Every row gives one point. Each copy is the shape, with its points in the same order, turned, moved and blurred by noise. Is it also mirrored, or only turned?
In the rows, zero is written as 128.

Shape:
[[109 176]
 [143  27]
 [184 134]
 [104 107]
 [ 98 156]]
Copy 1:
[[153 159]
 [ 88  27]
 [ 78 137]
 [146  89]
 [157 137]]
Copy 1 is: mirrored
Copy 2, 5 rows:
[[140 170]
 [ 76  37]
 [ 56 151]
 [136 103]
 [148 153]]
Copy 2 is: mirrored

Shape (8 x 3):
[[128 106 215]
 [220 131  90]
 [225 154  96]
 [118 165 109]
 [118 108 186]
 [127 122 112]
 [113 175 153]
 [125 197 157]]
Copy 1:
[[133 151 192]
 [225 123  80]
 [226 150  74]
 [114 143  83]
 [129 132 175]
 [131 111 105]
 [110 181 105]
 [121 189 107]]
Copy 1 is: only turned
Copy 2:
[[184 100 218]
 [ 62 194 181]
 [ 77 212 175]
 [142 151 112]
 [169 102 196]
 [118 126 138]
 [182 148 136]
 [188 174 139]]
Copy 2 is: mirrored

Shape:
[[ 83 177 142 124]
 [187  96 107 110]
 [111 164 124 157]
 [ 60 122 176 186]
 [173  87  62  61]
 [ 75 137 174 166]
 [195 205  86  95]
 [101 108  79 158]]
Copy 1 (8 x 4):
[[ 82 160  92 147]
 [163  86 167 112]
 [133 155  91 149]
 [130 225  85  94]
 [132  29 149  92]
 [118 205  97 111]
 [127  67 136 212]
 [156 118  75  91]]
Copy 1 is: mirrored
Copy 2, 8 rows:
[[106 172 119 119]
 [161  53  93 132]
 [101 148  99 152]
 [ 32 140 154 163]
 [166  43  64  71]
 [ 62 146 156 153]
 [212 148  55 138]
 [ 67 102  64 132]]
Copy 2 is: only turned
Copy 3 (8 x 4):
[[107 201 145 106]
 [152  90 106 142]
 [118 178 102  95]
 [ 43 152 134  59]
 [164  88 131 202]
 [ 67 156 144  68]
 [230 167  89 147]
 [ 85 148  88 150]]
Copy 3 is: mirrored
